Rows are points. Two turns around zero, p and q, are shown by what they do to some points. Write where each new point lands after one turn and then the other. Backwards means that the second turn is done in reverse. Each puzzle has new turns, and all numbers are rounded.

Turn p:
[-1  8] -> [5 6]
[-40   4] -> [-24  32]
[  0 -16] -> [-12 -11]
[42  4] -> [ 31 -28]
Turn q:
[-13 -42] -> [-28 -34]
[15 -1] -> [14 -7]
[-19  25] -> [-8 30]
[17 18] -> [23 10]
Where do these land?
p, then q backwards: [-26 -13] -> [-29  -1]
p, then q: [ 22 -17] -> [ -8 -27]
p, then q backwards: [28  4] -> [27 -8]
p, then q: [-25  27] -> [17 33]

Turn p:
[ 11 -14 -36   3] -> [ 27  12 -14  24]
[-12  36  -4  13] -> [-35  18  -6   7]
[  5 -17 -19  29] -> [14  5 13 34]
[-25  14  19 -48] -> [-18 -24 -32 -40]
[ 10 -27  19  28] -> [ 12 -11  40  10]
[ 10   9  21 -24] -> [ -1   1  -2 -35]
Turn q:
[  5  46 -12 -23] -> [ -3  23   3 -48]
[ 2 17  7  5] -> [-4 17 -5 -4]
[13 -4 23 -3] -> [10 16 13 14]
[-14 -27  24  -2] -> [-10  -8  20  30]
[ 31 -28  -3  -9] -> [ 38 -13  11  11]
[-37  -4 -39  33] -> [-31 -35 -43  -3]
Where do these land?
q, then p backwards: [ -7   5 -47   0] -> [-18  -6  15 -41]
p, then q backwards: [-16  -1   2   6] -> [-14 -10  -1   4]
p, then q: [-48  14  31  -2] -> [-33 -41  19  18]
q, then p: [19 15  7  7] -> [-6 24 -7 -5]
q, then p: [  7   1 -20 -18] -> [ 19  -5  -5 -19]
q, then p backwards: [ 45 -34  26   7] -> [ 23 -40 -35  24]

Turn p:
[ -4  -5  -4  -9   6 -37   2  12] -> [ -5  -6  -4 -21  -8 -32   7  -3]
[  8  10  -9  -9  -4   1 -24  12] -> [ -7  10   8 -13  12  -4 -22   6]
[-14  -7  -1  -5  -7  13  13   5] -> [-13 -10  -8   1  -7  16   4  -4]
[-17  12  48 -21  17 -11   0 -24] -> [ -8  20  28   8   9  -8  44 -28]
[  5  13  -4  15 -14  -1 -10 -11] -> [  4  14  -4  18   1  -6 -16   0]
[  8   1 -19   3   1  11  -3 -13] -> [ 11  -3 -12   6  16   7 -11   2]
[-4 12  6  6 14  0  9  3] -> [-4  1  3  7  2 -3 16 14]
[ 19 -11  -3   8  -7  10  38   6] -> [ 17  -3 -24  -4 -23  21  12  14]
[ -1 -27 -13  12  -5  14 -25  10] -> [  5 -25  14  -2  -3   9 -33  -1]
Turn q:
[  7   3   0  10 -14  14 -11  -5] -> [  3   5  -4   8 -15  19   3   1]
[-1 10  7  8  4 16  6 19] -> [10  3 -2 -4  6  8  0 26]
[-16 -16 -12   1  -8 -12  16 -20] -> [-19 -29   7   0  -2  -5   6 -15]
[  0 -13 -16 -12 -21 -13  25  23] -> [ 11 -30  -6 -23 -16 -22  -1   5]
[ -1  12   3   4 -19 -18 -22  21] -> [ -6  18  -6  -1 -29 -14 -12  14]
[ 11 -13  15  19  14  14  -5  -7] -> [  8   0  -1  24  14  19 -12   0]
[  6 -18 -19 -13   3  14  -1   1] -> [ 10  -9  -4 -19   3  13  -7 -17]
[  0   9   7  10  10  27 -22 -16] -> [-4 22  4 11  7 33  2 -2]
[ 17  22 -14 -21  25 -21  14   0] -> [  5  13 -20 -13  23 -30  18 -12]
[  2   7  14 -17   8   3  -4 -24] -> [  3  15  17   8  10   0  14 -17]
[-26  -2  16  12  -2 -23   2   8] -> [-21  -6  15   9  -2 -20 -12  19]
Where do these land?
q, then p: [  7  -6  18 -17  17  15  23  -2] -> [ 28   2  14 -11   1   2  22  12]
p, then q backwards: [ -3  18 -24  24  -8  -3  18  11] -> [  7  12  -2  34  -4 -15   1  20]
p, then q: [  8 -20   5  12  -7   6 -32 -10] -> [  8  21   5  30  -7  10 -12 -12]
q, then p: [  8 -17  23   0  -2 -20 -17  -4] -> [ 10  13  15  21  -5 -21 -14  -4]
q, then p: [-4 26 -5  8 -4 -1 -5  5] -> [-22   2 -15  -2  -4   0   1  12]
p, then q: [-14   1  -7   2  12   1   5  -7] -> [ -5 -15  -3   1  12  -1  -8   0]
p, then q: [ 14  -8  -3 -32  21   5  10  -3] -> [ 22  -3   5 -17  26  -3  12 -14]
q, then p: [-18  18 -20   5  -6   4  12  28] -> [-26  -9  -9 -34  -4   5  -2   1]
p, then q backwards: [  1 -12  13  -2 -23  -7 -15 -17] -> [ 13 -17   4 -16  -3  -7 -21 -13]
